Each row is a point. The last column is the point's height on a tilted bowl or saddle (a function of degree 2), plus a little noise. Along how many of its main directions does it bend up, bend down or stay straight?

Points (16 x 4):
|  -32 |  -31 |   31 |    3 |
|  -17 |   15 |    7 |  -11 |
|  -87 |  -36 |  -20 |  -20 |
|   -2 |  -32 |  -88 |   56 |
|   45 |    3 |  -49 |   45 |
|   25 |  -41 |  -31 |   15 |
|   -9 |  -48 |   13 |   -9 |
|   15 |   19 |  -15 |   -8 |
|  -57 |   -6 | -106 |   39 |
|  -35 |   -7 |    6 |   -6 |
|    9 |   47 |  -71 |   79 |
| -119 |   77 |  -70 |  114 |
|  -17 |   -9 |   26 |  -10 |
|    6 |  -26 |   25 |  -17 |
|   30 |   -6 |  -28 |    8 |
|   -2 |    2 |  -74 |   54 |
Directions: 2 up, 1 down, 0 straight

Points, 21 rows:
|    5 |  -64 |   20 |   19 |  -16 |
|   58 |  -28 |  -16 |  -75 |  -65 |
|    7 |   13 |    2 |   34 |  -53 |
|  -27 |  -81 |   -5 |   -1 |  -28 |
|  -25 |    6 |   25 |  -65 |  -49 |
|  -34 |   70 |    5 |  -12 |  -77 |
|   45 |    7 | -112 |   14 |   41 |
|  -17 |   13 |  -30 |  -19 |  -44 |
|   12 |  -42 |   44 |  -43 |  -28 |
|    2 |   36 |  -31 |   20 |  -47 |
|  -22 |  -48 |   43 |  -81 |  -55 |
|  -10 |  -34 |  -38 |   39 |  -14 |
|  -57 |   10 |  -90 |  -53 |  -44 |
|  -12 |   46 |   78 |  -23 |  -33 |
|   20 |   -6 |  -58 |   83 |  -15 |
|   26 |   40 |  -49 |   44 |  -38 |
|   19 |   48 |  -96 |   10 |   13 |
|   59 |   15 |   12 |   13 |  -30 |
|  -23 |    9 |   -8 |   -2 |  -43 |
| -100 |   40 |   42 |   38 |  -57 |
|   24 |    3 |   86 |   55 |  -50 |
Directions: 2 up, 1 down, 1 straight

Points, 26 rows:
|    6 |   28 |   48 |   10 |  -11 |
|   48 |   61 |   46 |  -36 |  -19 |
|   39 |   19 |  -59 |  -26 |   -7 |
|  -63 |   15 |  -12 |   33 |  -20 |
|   35 |  -34 |  -13 |  -47 |    3 |
|   89 |   30 |   27 |   46 |   25 |
|   33 |   33 |   31 |  -15 |   -6 |
|  -35 |    2 |   83 |    8 |  -41 |
|   34 |   96 |   35 |  -49 |  -54 |
|  -19 |  -74 |   97 |   63 | -121 |
|  -41 |  -29 |  -16 |   14 |  -17 |
|   55 |   13 |   28 |  -41 |   -4 |
|  -66 |   -7 |   10 |  -10 |  -30 |
|   54 |    0 |  -83 |  -53 |  -13 |
|  -17 |   11 |   28 |  103 |  -30 |
|  -50 |   -7 |  -57 |  -40 |  -21 |
|   24 |  -47 |   38 |   15 |  -15 |
|  -55 |   41 |  -36 |   19 |  -16 |
|   52 |   -4 |   -2 |   -5 |   13 |
|  -13 |  -91 |   65 |   54 | -100 |
|  -56 |   47 |  -15 |   11 |  -21 |
|   72 |  -45 |    1 |  -13 |   19 |
|   60 |  -69 |   -6 |   11 |   12 |
|   32 |  -24 |  -11 |  -25 |    5 |
|  -14 |   41 |   37 |   31 |  -13 |
|   29 |  -43 |   54 |  -49 |  -11 |
Directions: 0 up, 1 down, 3 straight

Points:
|  -8 | -12 |  -5 | -18 |   4 | -79 |   5 |
|  55 | -74 | -30 |  -3 | -38 |  38 | 121 |
|  14 |  57 | -29 | -39 | -30 | -33 | -22 |
|  -2 |   7 |  -9 | -80 | -17 | -26 | -44 |
|  25 |  26 | -10 | -12 |  22 |  35 |  -1 |
|  24 |   0 |   6 | -10 |  -6 |  17 |   6 |
|  -4 |  43 |  26 |  17 |  45 |  34 | -63 |
|  16 |  28 | -73 |  44 | -28 | -12 |  63 |
|  11 |  19 |  -4 |   4 | -21 |  69 |  40 |
|   6 |   7 |  -3 |   2 | -10 | -23 | -11 |
| -59 | -56 | -30 |  46 | -53 | -11 |  35 |
| -62 |   4 |  40 | -16 |  -8 |   2 |  -1 |
|   2 | -73 | -15 | -56 |  37 |   3 |  59 |
|  35 | -15 | -24 | -27 |   7 |   4 |   8 |
| -11 | -51 | -22 | -26 |  19 |  54 |  30 |
| -38 |  33 |  19 | -63 |  -4 |  92 |  82 |
| -15 | -26 |  22 |   8 |  -6 |  -9 | -17 |
|  52 | -55 |  -5 | -19 |  27 | -13 |  64 |
|  12 | -13 |  37 |  -3 | 121 |  37 | -89 |
| -43 |  46 |  -9 |  14 | -15 |  29 |  14 |
|   4 | -22 |   7 | -24 |  49 |  12 |  -5 |
| -52 | -22 |  50 |  19 | -14 | -60 | -17 |
|  11 | -66 |  30 |   0 |  16 | -61 |  51 |
|  13 |  36 |   0 |  -9 | -24 |  -3 |   3 |
| -25 | -22 |   9 |  11 |  34 | -54 |   6 |
|  23 |  47 | -18 |   4 | -48 |  11 |  38 |
|  15 |  -2 |  33 |  -9 |   0 |  37 |   4 |
|  28 | -35 |  62 |  15 |   6 |  16 |   2 |
| -54 |  45 |  -9 |  11 |  61 | -48 |  42 |
| -29 | -51 | -49 | -22 |  15 |  38 |  28 |
| -26 | -62 |  12 | -38 | -50 | -32 |   8 |
|  16 |  21 | -30 |  37 |  42 | -34 |  27 |
| -55 | -10 |  -1 | -22 |  87 |  57 | -43 |
|  39 |  24 | -21 |  22 | -39 | -28 |  29 |
| -11 | -35 |  -5 |  50 | -33 |  -4 |  -1 |
|  -4 |  27 | -16 | -56 | -47 |  55 |  42 |
|   1 | -33 | -75 | -29 |  29 | -12 |   8 |
|  -6 |  42 | -16 | -46 |  39 | -18 |   3 |
|  25 |   3 | -33 |  -1 |  37 |   8 |   2 |
|  20 |   3 |   0 |  33 |  46 |  11 | -35 |
|  14 | -22 |   8 |  42 |  40 |  51 | -63 |
| -42 | -33 |  30 | -44 | -98 | -55 | -34 |
| -26 | -22 | -18 | -25 |  -7 |  22 |   2 |
| -36 |  17 |  -4 | -47 |  31 |  18 |  -1 |
| -27 |  79 |  51 |  20 | -78 |  25 |  90 |
| -23 |  32 | -47 | -27 |  -1 |  23 |   1 |
| -10 | -50 |  32 |   7 | -12 |  27 |  11 |
Directions: 4 up, 1 down, 1 straight

Points (43 x 7):
|   -1 |  -79 |  -60 |    6 |   23 |   54 |   -8 |
|   53 |  121 |  -16 |  -24 |   17 |  -65 | -108 |
|  -23 |  -33 |  -11 |   17 |  -23 |  -20 |   -7 |
|   22 |   23 |  -16 |  -60 |  -16 |  -82 |  -63 |
|   23 |  -70 |  -21 |   15 |   -4 |  -60 |  -23 |
|   39 |  -38 |  -73 |    0 |  -19 |   24 |  -11 |
|    9 |   29 |   57 |   41 |    5 |   -7 |  -21 |
|   29 |  -63 |    9 |  -30 |  -21 |  -21 |  -13 |
|  -12 |  -26 |   29 |   18 |   31 |   21 |   -4 |
|  -16 |  -20 |  -69 |   29 |  -12 |   -3 |  -10 |
|  -51 |   38 |  -36 |   71 |   42 |  -59 |  -79 |
|  -43 |  -44 |   45 |   -1 |   19 |   21 |  -17 |
|   38 |  -32 |  -45 |   12 |   27 |   34 |   -3 |
|  -34 |  -47 |   63 |  -53 |   50 |  -45 |  -53 |
|   57 |  -15 |   -1 |   18 |   -7 |  -53 |  -24 |
|  -13 |  -13 |   41 |    1 | -101 |  -81 |  -87 |
|   14 |   -1 |  -56 |  -29 |  -13 |  -31 |  -33 |
|   20 |   22 |  -12 |    9 |    8 |  -32 |  -20 |
|   17 |  -16 |  -21 |  -44 |   12 |   23 |  -10 |
|   17 |  -20 |  -21 |   -2 |  -85 |  -53 |  -48 |
|  -23 |   -4 |  -15 |   41 |    9 |   -3 |   -6 |
|   52 |  -32 |  -49 |   25 |  -49 |  -20 |  -18 |
|  -51 |   28 |  -28 |   -8 |  -48 |   -5 |  -44 |
|    0 |   30 |  -55 |  -61 |  -14 |   -3 |  -48 |
|   96 |   12 |  -15 |  -41 |  -24 |  -19 |  -37 |
|  -13 |  -36 |  -61 |   53 |    4 |  -18 |   -4 |
|   22 |   24 |  -35 |   36 |  -64 |   -7 |  -29 |
|  -11 |  -46 |  102 |  -21 |   29 |  -82 |  -75 |
|   -9 |   32 |   52 |  -39 |   27 |    1 |  -14 |
|  -18 |  -14 |  -12 |    5 |  -65 |   20 |  -11 |
|  -10 |   17 |    5 |   22 |    0 |  -12 |  -12 |
|   52 |  -35 |   15 |  -36 |    1 |  -32 |  -14 |
|  -94 |  -70 |   24 |    5 |   28 |   76 |  -60 |
|   22 |  -27 |   39 |  -58 |  -18 |   63 |  -13 |
|   36 |  -43 |   -8 |  -26 |  -15 |   46 |   -4 |
|   11 |   33 |   -4 |   29 |  -39 |  -45 |  -38 |
|  -29 |   10 |    1 |  -23 |  -30 |   -3 |  -18 |
|  -49 |  -31 |  -39 | -101 |   -7 |  -44 |  -79 |
|    1 |   30 |   11 |   61 |  -23 |  -72 |  -60 |
|   -1 |    4 |  -31 |   -9 |  -23 |   -9 |  -14 |
|  -21 |   33 |   13 |   53 |   52 |   -6 |  -37 |
|   -9 |   65 |  -79 |  -25 |   23 |  -77 | -111 |
|  -35 |    8 |  -28 |  -10 |   -9 |   47 |  -19 |
Directions: 0 up, 5 down, 1 straight
